Each row of a before or after table is a point. One or more steps were done to the points. Then noise was added and the rows were shuffled. The steps act on columns, c1 being the first. Name the steps. A step turns or swaps two columns, mirrors them in a line or flattens them onto one, adds a multiple of one to another, or multiplies or shifts one. Angles are multiples of 10 degrees, from the lower column toward the higher: turns from -170 to 170, lines from 10 to 170 but not 90. Use the fewest steps. Two steps may share a column if one is a turn and the other turns, adds or multiplies; they go together, in the order done. Otherwise the lowest column goes first.
In the rows, 128 means zero.

Before (12 x 2):
[[137 117]
 [111 136]
 [155  88]
 [102 146]
 [129 111]
 [104  83]
 [ 61  94]
 [106 139]
 [162 187]
 [ 70 125]
 [ 90 166]
 [157 103]]
After, 12 rows:
[[ 99 119]
 [ 77 131]
 [105 124]
 [132 114]
 [ 82 133]
 [127 117]
 [131 153]
 [ 69 136]
 [ 42 130]
 [ 32 111]
 [ 58 142]
 [ 77 107]]
Steps: shift c1 by -30; multiply c2 by 0.4

Before (10 x 6):
[[122 138 116 144 135 124]
 [155 130 161 168 120  90]
 [158 116 180 148 124 145]
 [126 140 155 129 191  97]
 [156 171 130 118 170  86]
 [ 87 124 111 130 143 142]
 [146 123 114 128 177 129]
 [116 163 136 158 179 126]
 [ 93 186 154 125 193  95]
 [154 129 127 122 142  72]]
After (10 x 6):
[[123 117 131 159 105 178]
 [166 136 182 154 116 165]
 [128  88 171  88  46 130]
 [148 124 106 122 118 128]
 [126 116  93  91 134 119]
 [158  92 138 114  82 113]
 [118 105 131 157  63 149]
 [148 130 215 166 149 118]
 [127  77 171 127  91 144]
 [130  76 106 145 114 128]]
Steps: swap c1 and c4; turn c2 and c5 by 70 degrees; turn c5 and c6 by -160 degrees; multiply c3 by 1.6

Before, 10 rows:
[[134  83  97 114 115 133 154  94 143 143 176 159]
 [144  97 109 104 164 127 121 128 148 150 162 140]
 [188 142 193 104 109  94 147 139 165  80 109 136]
 [152 197 169  91 112 119 135 143 131  74 164 139]
 [179 147 181 121 132 101 167 173 123  97 134 160]
 [162 151 119  95 120 110 149 132 114 164 128 138]
 [139  83  84 109 138 138 142 111 126 109 125 146]
 [131  90 105 108 116 175 140 133 148 146 147 139]
 [ 98  91 116 103 140 121 156 122 128 156 142 127]
 [154  87 111 135 146 143 158 116 136 126 172  91]]
After (10 x 12):
[[133  84  84  98 115  73 127  94 145 143 158 175]
 [162 149  84  36 119  50 130 134 114 163 138 127]
 [131  88  86  79 119 116 128 131 150 145 140 149]
 [185 140 165  39 109  37 131 140 167  81 135 109]
 [146  97  85  66 164  67 129 128 149 149 142 160]
 [ 99  91  93  63 139  61 126 120 128 155 127 142]
 [152  86 120 153 144  82 127 118 134 125  90 171]
 [139  85  65  91 137  79 128 110 127 111 147 126]
 [179 146 170  88 133  38 129 173 124  99 162 133]
 [154 198 129   9 112  59 127 141 130  74 137 166]]
Steps: multiply c4 by 3; turn c3 and c4 by -20 degrees; shift c6 by -60; multiply c7 by 0; swap c11 and c12

Before (9 x 20):
[[154 117  75  46 119 119 153 113 132 149 105 127 124 153 155 156 102 115
   83 129]
 [125 183 115 111  65 107 109 109 117 146 119 115 156 149 118  90 173 152
  140  96]
 [151 138 186  93 107 102 128 171 153 102 120 128  94 129 144 125 100 121
  129 149]
 [144 107 106  87 134 123  95 139  95 105 124  96 138 160 102  87 110 118
  199 171]
 [108 146 142  89 127 140 133 151 115 139 138  97 118  95 155 188 104 108
  156 141]
 [ 84 132  90  78 101 115 134 120 196 102 124 137 129 152 159 118  79 138
  191 131]
 [117 153 183 157 129 113  96 136 105 146 106 118  94 128 106 144 125 154
  129  98]
 [115 138 194  95  94 137 134 138  97 157 132 172 157 110 157  75 134 145
  174 144]
 [ 47 137 127 170 127 117 115 202 134 132 135 132 127  86 119 136 137  98
   94 156]]
After:
[[145  97 107 100 131 195  98 172 118 104 124  95 133 161  98 100 113 141
  201 138]
 [130 175 115 120 128 171 111  99 130 146 117 113  53 149 120  89 172 134
  142 109]
 [153 110  75  71 115  59 152 129 112 146 105 126 127 150 151 137 100 132
   83 114]
 [119 146 183 148 128  74  97  99 125 148 103 116 133 131 107 127 126  83
  127 137]
 [113 126 191 102 136 245 135 143  94 157 132 170  79 113 156  99 137 138
  173 140]
 [108 136 143 103 112  35 137 141 115 142 141  95 138  98 154 177 106 137
  158 149]
 [ 49 131 130 154 108  96 112 152 142 131 137 133 136  84 122 124 137 145
   95 200]
 [151 125 185 101  94  92 130 148 153 103 120 128 122 132 143 106 104 106
  127 173]
 [ 82 122  92  93 120 126 136 130 190 106 123 136 103 154 157 112  77 122
  191 120]]
Steps: shift c2 by -10; multiply c4 by 0.7; turn c13 and c18 by 130 degrees; turn c5 and c13 by 60 degrees; turn c6 and c16 by 50 degrees; multiply c6 by 2.5; add -0.7 times c7 to c9; swap c8 and c20

Before, 10 rows:
[[182  77 134 124  90 100 151 178 112 143 125 149 103 124 112 163 151 120
  117 114 109 102 123 125 133 121 130 150 118 120 148 127 157 156 110 132
  122 108 125 121 144 147 108 124 161 131 150 111]
 [131 113 146 172 141 155 112 130 123 122 117 161 119 107  97 125 107 101
  142 108 143 111 107 104 107 134 161 122 105 115 125 151 159 187 105 138
  124 117 128 127 118 127 108 141 150 101 137 117]
 [111 166 134 101 140 130 168 114 143 129 121 114 163 145 145 112 107 153
  150 141 128 139 153 119 135  92 131 131 136 170 122 132 127 107 161 114
  130 133 111 145 148 108 153 179 132 129 124 125]
 [141 118 162 193 138 129 123 106 141 124 128 170 112 104 114 118 120 107
  114 108 153 122  99 122 116 140 145 123 113 133 173 176 168 161  90 120
  112 117 154 135 116 127 124 132 123 123 147  91]
 [120 159 115 133 140 133 156 130 126 147 134 111 166 136 131 115 116 136
  156 147 119 137 148 125 110 127 136 147 154 177 121 116  98  98 135 129
  140 142 147 119 152 101 155 143 139 127 146 139]
 [126 141 111 126 146 147 156 133 139 129 134 109 163 174 138 103 129 145
  150 139 128 131 141 132 110 109 115 154 132 179 105 157 108 110 129  95
  121 125 126 164 137 112 153 152 152 121 138 134]
 [174  89 154 141 126 103 159 157 103 144 142 142 104 117 105 160 156 144
  118 129 143  73 133 140 131 122 119 154 110 126 126 119 171 121 113 137
  146 108 111 129 138 132  85 100 141 105 164 127]
 [162  93 140 114 101 122 142 156 106 118 114 119 129 126 113 150 135 151
  112 137 122  96 125 132 161 114 118 143 128 133 136 142 153 126 105 137
  146 134 112 111 125 151 126  94 163 110 168 128]
 [172 103 123 126 115 107 126 174 109 126 110 131 112 123 114 129 168 136
  109 129 120  83 116 150 121 116 108 134  97 106 156 135 167 132 119 157
  132 122 107 121 135 109 108  99 143 135 156 116]
 [120 172 128 121 157 148 140 115 138 152 110 130 161 163 118 119 121 124
  133 131 136 154 141 151 117 127 147 173 150 169 112 131 121 101 152 114
  141 147 109 148 147 121 163 166 149 120 153 120]]
After:
[[101 120 157 196 141 132   7 110 143 121 131 170 111 106 115 119 123 109
  119 109 153 124 101 123 118 137 146 122 117 134 175 153 166 158  88 117
  105 117 156 133 145 124 124 171 123 126 141  96]
 [138 111 148 172 141 152  44 128 125 117 116 159 112 109  99 129 107 103
  142 109 144 113 107 103 105 133 163 116 104 115 129 130 154 191 104 136
  123 118 128 130 135 132 112 177 142  98 137 119]
 [116  84 147 142 124 100 210 155 104 145 143 140  99 115 106 163 158 139
  117 127 143  74 135 144 125 123 123 162 109 129 129 145 175 119 111 135
  146 107 110 130 153 132  84 114 139 104 161 129]
 [129 142 107 129 148 149 112 129 144 129 136 108 163 174 137 103 132 143
  149 142 126 133 140 135 107 103 115 153 133 182 109 167 110 111 131  95
  122 125 126 164 121 107 153 153 150 126 136 134]
 [126  98 143 116 106 122 127 155 105 120 115 121 129 123 109 151 133 150
  108 137 127  98 124 132 161 114 121 148 133 134 134 142 152 128 105 140
  147 129 113 110 158 152 127  82 166 111 168 129]
 [138 100 122 123 115 109 109 172 107 127 105 132 112 129 117 128 173 133
  108 128 118  89 113 151 120 113 109 135  95 106 157 133 161 132 126 160
  132 122 109 118 151 108 112  97 141 138 158 117]
 [125  82 136 121  90 102 174 183 106 145 123 152 103 123 108 166 149 121
  121 116 108 102 120 125 132 125 132 156 122 119 156 144 156 154 106 134
  123 109 127 124 147 149 107 124 165 130 144 105]
 [120 158 118 134 139 133 208 129 128 147 131 112 167 132 129 117 117 136
  160 151 120 137 152 124 107 127 132 151 154 179 117 141  99  99 137 128
  133 142 147 124 107 102 156 148 141 130 153 137]
 [111 174 123 120 156 146 143 116 137 159 109 129 163 158 120 120 120 125
  134 132 138 151 137 153 121 127 143 176 152 170 111 143 120 103 157 115
  142 149 106 148 103 119 160 163 150 119 152 122]
 [116 163 134  97 145 130 193 112 139 127 124 117 163 145 145 115 110 156
  150 142 124 142 153 113 132  91 130 130 135 173 125 159 126 110 159 112
  128 134 110 142 103 109 154 158 134 125 122 121]]
Steps: turn c1 and c41 by 140 degrees; add 1 times c8 to c1; add 0.7 times c4 to c44; turn c7 and c32 by 50 degrees; multiply c7 by 3
